Each point is reached from the start by the listed moves, each made once or not at all, plus a little noise. Is the number of moves made odd or even? Then give how often each move was made.

Moves:
(1): [ -9  48   6 -48]
(2): [-32  15 -41  42]
Start: [  7 -29 -16   1]
Points:
[-35  33 -51  -6] => even (1, 1)
[-25 -14 -58  42] => odd (0, 1)
[  6 -30 -15   0] => even (0, 0)

Moves:
(1): [ -1 -37   5  -9 -44   9 -28 -15  16  23  25  -1]
(2): [ 29  28  12 -28 -28 -13 -31 -16 -11 -13   0   4]
(3): [-42   9  -3   3 -25  32  27   0  -8  34 -16 -10]
(4): [-54   7   7 -25 -12   3  47  15  46 -32 -10  37]
(5): [-19   2  47  -9  16 -14  -3  25   8   7 -10   9]
(6): [ -4   6 -18  18   6  -5 -27 -13  47 -16  -5   0]
(7): [ -7  13   2   8  -6  22   3  10 -13 -12  27   3]
(8): [ -3  -6   0  35  -4  -5   2  -7 -16   4   0  -3]
(9): [ 14  19 -37 -13 -48  -9   7  18   5  -6 -11  -2]
(10): [-19 -25  -5  13 -17   9 -30  -7 -12  -7  16 -22]
(11): [-10 -27  21  -9 -43  39 -24   0  25 -12 -17 -23]
Start: [  7  16  37  -5  -1  -9 -23 -17   0  42 -20  22]
Points:
[-40  58   9 -36 -69   8  32  25  36  -9 -15  60] => odd (0, 0, 0, 1, 0, 0, 1, 0, 1, 0, 0)
[-63  -1 121 -63 -86  15 -64  -3  54 -17 -41  25] => odd (0, 1, 0, 1, 1, 0, 0, 0, 0, 1, 1)
[-76  34  51 -32 -67   4   1  43  32  -7  -8  48] => odd (0, 0, 0, 1, 1, 0, 1, 0, 1, 1, 0)
